Each row of a before or after table is a point. The points were changed in one or more steps. Then noise was added and the rows were shuffled. The steps act on how far a point lies along the listed directions, d1 being the first. Write out the steps. A step turns or swaps two directions, mirrors them in a line or flattens them onto one, adds a multiple of one to another, or multiplies one. Angles are multiples of 10 degrees, from the lower direction toward the higher: turns from -170 to 170, lines from 10 to 170 but not 90. Use the fewest steps. Two steps may share a direction if one is a turn and the other turns, adds or multiplies; they go together, in the order done. Otherwise the lowest direction goes first.
In the rows, 128 means zero.

Directions:
(1): [ 70 146 137]
(2): [115 114  69]
Before:
[[ 72 155 128]
 [161 104  27]
 [ 69 147 140]
 [ 93 146 140]
 [ 73 138 159]
 [110 143 122]
 [137 118  35]
 [112 132 102]
 [ 68 160 140]
 [131 102  81]
 [ 96 132 122]
 [145 128 105]
 [ 66 138 134]]
After (13 x 3):
[[161 119 131]
 [184 121 163]
 [183 138 161]
 [145 118  35]
 [122 133 103]
 [155 135 132]
 [134 101  80]
 [167 119 174]
 [128 111  23]
 [155 129 111]
 [184 115 150]
 [180 125 153]
 [160 133 158]]
Steps: mirror d1 and d2 in the line at 110 degrees

Directions:
(1): [108 120 141  50 124  98]
(2): [ 57 137 151 151 163 118]
(3): [107  65  80 121 144 153]
Before, 9 rows:
[[106  68  95 119 147 145]
 [145 172 114 249 128 154]
 [104 128 124 131 147 137]
 [ 79  95  96  78 144 109]
 [154 163 142 170 139 139]
 [ 97 125 161 104 157 110]
 [163 169 160 163 113 153]
 [111 182 160 190 132 124]
 [138 181 149 214 110 146]]
After, 9 rows:
[[165 129 116 115 130 141]
 [173 131 135 110 104 150]
 [160 111  98 111  91 147]
 [139 123  99 122 112 129]
 [162  92  82 107 108 148]
 [ 68 125 150 147 160 121]
 [133  89 116 124 148 147]
 [112 116 114 124 144 140]
 [ 73 124 114 142 152 118]]
Steps: multiply d1 by 0; swap d2 and d3

Directions:
(1): [134 204 165 163 124 115  96 107]
(2): [105 168 105 101 133 149 188  77]
(3): [ 91 150 110 111 150 195  84 157]
(4): [147 160 163  99 148 122 171 195]
(5): [155 143 120  73  53 132 107 130]
Before (12 x 8):
[[ 83 134  77 182 139 181  61  46]
 [149 126 146 183 151  47 174 119]
 [141 135 137  72 111 171  93 213]
 [115 113 121 105 183 161 154 210]
 [130 111 139  98 130 116 145 200]
 [116 147 140 128 141 153  56 150]
 [135 180 131 113 135  76 192 140]
 [147 113 141 123  99  74 171 116]
 [129 102 111  80 117 156 103 188]
 [131 159 155 122 120 134 176 125]
 [140 163 120 132 194 148  86 151]
 [157 135 132 103 116 160 120 207]]
After, 12 rows:
[[135 169 107 139  88 149 145  61]
 [129 205 135 116  75 137 126  56]
 [ 93  61  75 132 173 144 182 136]
 [158 174 185 157 171 135  96 239]
 [149 184 139 111  91 101 141  81]
 [110 137  99 126 104 110 153  61]
 [122 165 121 179 134  99 142  38]
 [121  61  99 105 113 116 143 129]
 [141 182 112 138 174 144 100 101]
 [110 193 147 111 146 149 110 131]
 [ 97  72  60 134 121 116  98 107]
 [108  90 116 156 110 153 117 107]]
Steps: mirror d1 and d3 in the line at 50 degrees; turn d2 and d4 by -150 degrees

Directions:
(1): [ 85 130 160 108 133 132 181 187 191 106 122]
(2): [157  70 123 116 143 169 159 165  82 110 182]
(3): [139 119 120  92 172  91 176  82 152 182 163]
(4): [195 159  83 101  84 109 120 169 164 130 150]
(5): [128 171 190 114 133  90 117 173  75 165 146]
(6): [135  76 142 188 119 127 102 158 165 195 133]
Before:
[[194 192  85  20 142  58 168 107 146 134 198]
 [137 158 138 124 116  97 126 126 165 176 106]
 [160  99  68 145  97 163 119 134 221 116 123]
 [109 151 150 123 119 138 140 121 100 115 126]
 [114 130 129 129 145  82 117 109 198 181 116]
 [143 125 129 128 167 111 127  86 136 197 164]
 [134 122 126 134 147 131 134 132 126 149 132]
 [149 145 122 134 119  94  91 130 135 153 100]
 [132 124 128 155 120 129  90 170 153 168 113]
 [108 172 125 133 113 136  93  83 133 118  70]
 [112 132 140 171 117 110  75 122 129 180  97]
 [131 118  86 110 142 157 140  95 159  87 117]
 [112 104 112 173 113 143  93 131 172 136 110]
 [121 157 150 151  94  91  94 122 175 162 102]]
After (14 x 11):
[[127 104 115 154 124 143 107 168 177 154 118]
 [139 137 152 131 107 130 132 181 152 152 115]
 [147 114 119 134 122 119 112 152 144 134 108]
 [139 134 121  76 175 115 165  97 140 138 148]
 [137 122 107 124 136 151 126  77 110 133 119]
 [138 153 169 142 138 112  83 139  82 178 154]
 [117 133 126 135 115 153 130 103  99 107 121]
 [130  95 116 182 116 136  77 117 120 164 115]
 [124  92 109 150 136 125 122 111 177 167 137]
 [147 227 170  31 107  74 162 248 136  86 174]
 [122 127 167 132 139  96 112 174 146 180 141]
 [145 119 112  98 144 108 189 151 248 174 160]
 [135 104 147 157  98 126 115 154 167 146 131]
 [133 132 130 141 138 130 123 139 119 147 125]]
Steps: add 1 times d4 to d1; flatten d2 and d6 onto the line at 100 degrees; turn d3 and d5 by 80 degrees

Directions:
(1): [147 153  63  77 136  95 133 185 146 152  94 145 170  90]
(2): [117 153 138 143 205 164 135  84  98 114  70 122 172  96]
(3): [101  64 142 127 152 103 116 170  89  84 121 190 160 163]
(4): [126 152 121 156 107 116  82  70 174 145 131 211 159 132]
Before (12 x 14):
[[119  92 155 127  93 125 138 142 118  90 162  96  84 139]
 [ 87 105 119 120 187 136 137 118  93 109  78 134 167 121]
 [154 159 105 147  71 141 117  94 165 166 154 140 100 124]
 [123 102 122  80 169 146 158 165  93 135  99  84 140  99]
 [132 111 124 105 109 101 143 175 116 129 153 135 124 131]
 [124 113 138 116 135 149 132 164 122 102 119 125 134 136]
 [137 167 117 102 128 125 118  99 149 162 116 128 148 111]
 [141 192 111 150 110 142 116  68 151 163 117 156 150 115]
 [107 132 141 159  72 128 106 119 147 127 178 153  86 151]
 [137 152 109 140  92 120 106  80 182 156 142 179 128 127]
 [138 133 173 195  54 121  98  51 182 136 193 158  87 156]
 [128 168 132 126 184 118 108 119 142 146  72 161 167 120]]
After (12 x 14):
[[130  96 108 135 105 110 103 150 121 122 136 212 145 152]
 [154 179 112 103 117 102 118 149 176 181 116 113 115 121]
 [104  98 171 150 140 142 130 104  98  72 125 128 118 132]
 [129 104 137  93 127 159 162 150 109 148 138  47  93 114]
 [120 123 138 125 164 130 150 136  87 113 115 121 153 110]
 [135 127 113  83 106  94 118 155 143 152 140 143 137 138]
 [130 137 144 123 140 169 140 137 127 113 120  96 125 118]
 [119 162 101 119 114 150 150  96 153 165 124  62 105 102]
 [ 82 124 137 165 138 133  98 111 115  98 126 202 149 142]
 [130 126  95 120 115 100 109 128 159 134 121 213 164 131]
 [113 103 160 187 115  95  77  81 150 102 141 251 170 157]
 [143 145  92 117  67  92 109 145 156 157 146 188 140 144]]
Steps: turn d1 and d4 by -30 degrees; turn d2 and d3 by -120 degrees

Directions:
(1): [162 121 103  75 165 142  88  88 142 155 120 151 103  58 202 117 132  99]
(2): [100  51 109 161 110  50 122  82 127 128 160 125  75 102 104 102 146 133]
(3): [156  98  67  96 186 114 181 126 139  84 147 135 124 147 112 212 132 127]
Before, 10 rows:
[[139 173 132 118 148 156 134 136 130 132 104 131 140 130 138 138 116 128]
 [152 150 146 120 130 162 119 126 122 147 113 135 137 126 136 131 123 121]
 [133 164 143 100 140 162 112 141 131 137 108 137 137 121 151 140 122 125]
 [146 133  99  92 147 133 118 111 131 131 115 136 110  99 160 120 132 122]
 [119 167 159 134 121 160 124 140 117 142 102 130 154 141 136 109 111 131]
 [111 132 126 134 121 134 128 140 125 130 118 118 137 138 108 119 121 136]
 [132 123 134 125 122 137 139 134 134 136 137 121 132 135 121 132 116 130]
 [129  71 104 140 131  77 127  83 132 128 151 130  89 108 126 111 146 129]
 [117 101 135 136 123 114 141 118 112 119 124 118 129 137 113 120 134 129]
 [103  97 141 162 100  99  93  90 123 148 146 115 104 107 116  66 143 139]]
After, 10 rows:
[[116  99 135 134 123 114 144 118 115 120 125 120 128 140 110 125 134 126]
 [130 167 151 105 135 164 106 142 129 143 107 135 138 118 154 127 122 125]
 [141 172 131 119 149 154 132 135 130 130 106 132 140 130 138 139 113 128]
 [149 155 157 126 121 164 109 125 121 154 111 134 136 124 139 116 121 120]
 [134  65  94 134 141  75 133  82 131 121 157 130  88 112 125 126 148 131]
 [108 136 134 135 113 136 122 140 123 137 113 118 136 135 110 109 121 135]
 [ 85 119 182 185  59 109  57  91 116 178 132 110 107  94 127   9 138 138]
 [105 182 190 149  92 167  98 142 109 163  92 127 155 131 144  67 109 131]
 [132 122 130 123 122 137 141 133 135 136 136 123 131 135 120 134 116 131]
 [151 133  92  91 153 134 126 110 134 127 116 135 108 102 158 129 132 123]]
Steps: multiply d3 by 2.5
